Each point is reached from the start by the listed moves, each made 0, 1 or 2 times, or once backwards (-1), plus a little noise. Say if it took an odd or an even number of moves. Then give how often each move was made.

Moves:
(1): [ -8  17 -11  -8  20]
(2): [-28 -40  20 -11  24]
(3): [ -4  28 -33  64   9]
Start: [32 33 29 14  6]
Points:
[  9 -36  82 -62  21] => even (0, 1, -1)
[-17  56  -7  52  80] => even (2, 1, 1)
[  4 -19  71 -69  40] => odd (1, 1, -1)

Moves:
(1): [ 12  -9  -2   0  -2  -5   7   5  12 -22   1  27]
(2): [-37 -23   3 -41 -22  -7 -13 -14  19 -20  -7   0]
(3): [ 27 -17  19   0  10  30   2  -5  -7   4   5  16]
(4): [ 26  -9  -4  22  -7 -16 -11  25   3  22 -16 -17]
(5): [-10  28   6 -11   5 -44  18  -6 -17  -5 -16   6]
(6): [ -9   7 -32  26  20 -18 -38   2   7  19 -13 -25]
(7): [  4   8   5  -9 -18   9  -6   4  11 -21 -14  16]
(8): [ 11   4  -6  -7   2 -10 -39   5  12 -18   1  -6]
(9): [-28   9   3  -7  19 -13   9   6 -18  -6   7  18]
Start: [  0  -3 -16   7   8  -5  25   3  -3   8  -1  10]
Points:
[-28  56   5 -30 -20 -87  25  37 -25 -21 -32   9] => even (-1, 0, -1, 1, 1, -1, 1, 1, 1)
[-72 -14 -45 -61 -83 -79  10 -17  83 -85 -84  47] => odd (2, 2, -1, 0, 1, 1, 2, -1, -1)
[-121   43   12  -78   21  -87  106  -46  -51  -32  -17   62] => even (0, 1, 0, -1, 2, 0, 0, -1, 1)

Moves:
(1): [ 2  4 -8 -3  3 -6  3  8  6 -8 10 -4 -5  3  2  4  6 -2 -6 10]
(2): [  8  -9   0   1 -27 -26 -11 -18 -12  -5  -7  10  -4   3  -1  -5   0   2
 -14 -16]
(3): [ -3  15  -4 -13 -17  13  -1  -3   5 -16 -11 -16   5  -2   5 -10  -1  12
   7   2]
(4): [  9  10  18  16   3  -1  -3 -13  11 -12  -9   4  14   5  14  13 -14   9
  -1 -30]
(5): [ -6  -2   2   5  14 -31  -6  -5   5  -5 -10   1  -5  -4   2  11 -17   4
   0   9]
(6): [  6 -16   3   5   2  -4  10   7   9  -4   2 -16 -12   9 -22   6  -8 -17
  11  24]
(7): [ 17   4   8   1  -1   2  -6  -5   0  17  -5 -15  -1   2  -8   4   4 -12
   7   3]
(8): [  3  17   0 -20  -9   6   8   2   4  -7   5  12 -12 -12   6   8  -3 -22
  -2  17]
(9): [  5  17 -23  -6  -4   1  15   0  -8   3  -2   0  -7   0  -2  19   6   8
   5 -12]
(10): [-11   1   9  11   3   1  -5   6   3   8  -8  -2  -2   8 -13 -12   0 -13
   9   8]
(11): [-18   9   5  13   5   4  -9   1  -3  -1  15   9  -1 -25  -1  -2   6  -6
  15  -9]
(12): [-3  3  0 -6  6 12  2 -9  1 -9 16 15 -7  4 -2  9 -4  5 -4 -4]
(13): [ 17   1   9 -10 -12  10 -18   9  10   0  -4  -4   2   0   3   1   7   0
  10  -1]
(14): [  2  13   7  10 -16  -2 -15 -11  12  20  12   0  11   1   1  36   2  -7
   9  -9]
(15): [ -1   1 -13  15   7  -8 -22  17 -20  -9  13 -27  -7  23  10   0  -2   9
  -8 -15]
(16): [ 15  11 -11  11   1   4  -8   5 -17   7   9   5  -3  -4   4 -12   7  -4
  11  11]
(17): [  2 -11  14  -7 -17 -12  -1   7  -2  14  -6  11  -9  -3  -4 -17  -1  11
 -11 -12]
(18): [  0   3 -10  -4   3  16 -12  -4  15 -12   0   4   8  -2   5 -16 -18  19
 -18  -2]
Start: [-10   1  -2   8 -12   9  -9 -22  12  -7 -12   1  10 -22 -13   7  -2 -13
   0  -5]
Points:
[ 92  17 -99  43 -36   3 -89  39  17  -9  82 -49 -20  67  -7  86 -15  57
 -20 -27] => odd (2, 0, -1, 0, 0, 2, -1, -1, 2, -1, -1, 1, 2, 2, 2, 2, 1, 2)
[ 32  16  -4  51 -15 -31 -16  53  -6 -60 -31 -73 -13 -16   8 -26  -7  49
  62 -29] => odd (1, -1, 2, 2, 1, 2, -1, -1, 1, -1, 1, -1, 1, -1, 1, 2, 2, -1)
[ -35   61  -68  -96  -42  -14   44 -121    3  -70  -48   84  -41  -77
  -10   38  -51    1  -49    5] => odd (-1, 2, 1, -1, 2, -1, 1, 2, 2, 0, 0, 2, -1, -1, -1, -1, -1, 1)
[ -1 -23  26  -2  43 -28 -18   0  59 -21 -28  -4 -55  12 -72  44 -30 -45
  19  39] => odd (1, 0, -1, 0, 2, 1, 1, 0, 1, 2, 0, 2, 2, -1, 0, -1, 0, 0)
[-97  38 -10  17 -99 -20 -43 -40 -47 -14  31  28 -11 -55  -5   8  47 -41
  -2 -67] => even (0, 2, 1, -1, -1, -1, -1, 1, 0, 1, 2, 0, -1, 1, 1, -1, 0, -1)
[  -6    2  -30   89  -47  -47  -60  -64  -13   41  -48  -77   -2  -13
 -105    3  -15  -68   67   41] => odd (-1, 2, 1, -1, 1, 2, 2, -1, 1, 2, 1, -1, -1, 1, 0, 1, -1, 1)

Moves:
(1): [-13  13   1   0  -4  11  -2   1   1 -11  -1  11   0 -17  -6  -1  10  -9
  -5  -8   2  16   2   2 -11   8 -10]
(2): [ -1   5  -4 -13 -11   4   1  -7   4  -5  -4   8   9   2   0  -1   6   4
   2   7 -16   8   3  -4  15   0 -12]
(3): [  1  -8  -5  12  -2 -17  -7  10   6   2  -1  -3 -10  10   7   5   0   2
  -6  10   1  11   5   1  -7  -2   4]
(4): [ 1  0  1 10 15 -1 -4  3 -1 -3 -3  4 -7 -5 -1 -8  1  7  1  4 -1  2 -7 -9
  3 -5  1]
(5): [ -4  -7  -8   4   2  -1  -4   6 -11  -2  -2  -7   1  -6  -9   7   3   0
  -5  -1   7  -1  -5  -4   0   4   8]
(6): [ 11   2  -2  -7   6   2   5   6  -4   5  -7  -3  -9  -4  -2   1   8  -1
   4   1  -2 -14  -7   4   4   0   6]
(7): [  3  -1   0  -2   1   2 -11   0  12  -3  12  -3   0   0   7  -1   4   2
   0  -2 -16   3  -4  -1   6   1  -4]
(8): [  0 -10  -5   4  -1   5   6  -9  -1   5  -1  -4  -5  -6  -4   4   5   7
  -6  -3   8 -12   6   8   1   0  -2]
(9): [-14  -7   5 -22  16  -3  -8  -3  -4  -6  -2   1 -11   1  -9  -1   9  -5
   1  -2  13  17 -15   8   2  21 -12]
(10): [  2  -6   4   1  -1  -4   6  -1   3   1   3   5  -1   2 -10  -6   5 -10
   0  -1   1  -1   7   7  -3   3  -9]
(11): [ -7 -21   8  20   5  -7  -7   2  -6  13  -2  -7  -2  -7  -7  -1   4  10
  15  13  15   4  -7 -11  -2   9  -3]
(12): [ -5   0   3  -1  -2  -5   0   6  -1  18  -9   3  -1   1  -1  -3  -9  17
  -4 -13  -9  -9   6   6  -4   4   3]
(13): [ -5  -8  -2  -4   7   9   0   3   4  -3   2   0   2   8  -2  11   2   9
   3 -15   8  -3  15  -8   4   1  -2]
(14): [  3   0 -19  -3   8  -6   2   4  12  12  13 -13   2   3  -6  -5  14  12
 -10   1  -5   7   8   4   8  -3  -3]
(15): [ -2  -1  -3   2   5   7 -14   5   4  10   2  -7   7   6   0  -2   2   8
  -4  -3  -8   0   2   7   6  -6   5]
(16): [  3 -10  -6  -7   9 -23 -24  -4  -5   8   2   5  -6   6   4  -7  13   6
   6 -11  22  -1   9  -1  -2   9   1]
(17): [ -2 -10 -12  -7  -2   2   7   1   5   8  -6  -8   4 -10   1   1  -3  11
  -6   0   2   0   4   2   1  -5  -3]
(18): [  3   6 -10  -2   7  11 -15   9   1   4   6   5   7 -10   6   1   0   3
  -5  -4  -9   0 -10  -2  14  10  -2]
(19): [ 14 -10  -9   8  -9 -10   3   2   6   7   7   7  -2  13  12  -3   5   5
  -2   0   5  -4   1 -10 -14  -9   3]
(20): [ -5   4  -1  -5   1  13   4   1  14  -6   0  -7  16  -8   1  -4  -3   5
  -7  10   4  -5  -7  -3  15 -10  18]
(21): [ -4   0  -1   5 -17   6   7   9   3  -8   5  -8  -9   4   3 -10 -10  -5
   7  23  -3   0   0 -15 -10  -3  -7]
(22): [ -7  -4 -10  -3  -4   0   5   1  -2   4   8   2 -10   9   2   1   7   6
   7   1  -4  10  -2   3   7 -11  11]
(23): [-13  -1 -14  -4  11   1  -2 -20   8  -3  -9   4   2 -10 -14   6   2  -5
  -4   4   4   9  -5   5   1   8  -1]
(24): [-10 -18  -6  -1  10  -3  17   3   1  -8  15  -1  12   4   3 -10  10  10
   0  15   0  14   1   9 -14  -2  -1]
Start: [  7   5  -7   8  13   3  13 -12  -2  -6  -4   9  13   2   0   3   2  -4
   5   9   1  -2   5   1   6  -4  12]
Points:
[-45  79  -8  14  -4  61  -5 -18  29 -30  -1  23  63 -65   0  -4  -1 -22
   8  44 -23  48 -35   2  42  -2  49] => even (2, 0, 0, -1, -1, 0, 0, -1, -1, -1, 1, 0, -1, 0, 0, 0, -1, 1, -1, 2, 0, 1, 1, 0)
[ -9  -9 -98 -42  19 -25 -73   2  64   8  16  28 -17  55  58  -4   9  56
 -24  32 -17  52 -46 -35  74 -11  55] => even (-1, 1, 2, 1, 0, -1, 1, 0, 2, -1, -1, 1, 0, 0, 0, 1, 0, 2, 2, 2, 1, 2, 1, -1)
[ -34  -60 -121   -6   78   17  -30   -1   67   21   42  -44   -2    1
  -23  -28   39   29  -19   83   33   35  -25   15   72  -22   49] => even (-1, -1, 1, 1, 0, 0, 0, 1, 1, 2, 0, -1, 0, 1, 2, 1, 1, 2, 0, 2, 2, 2, 2, 0)
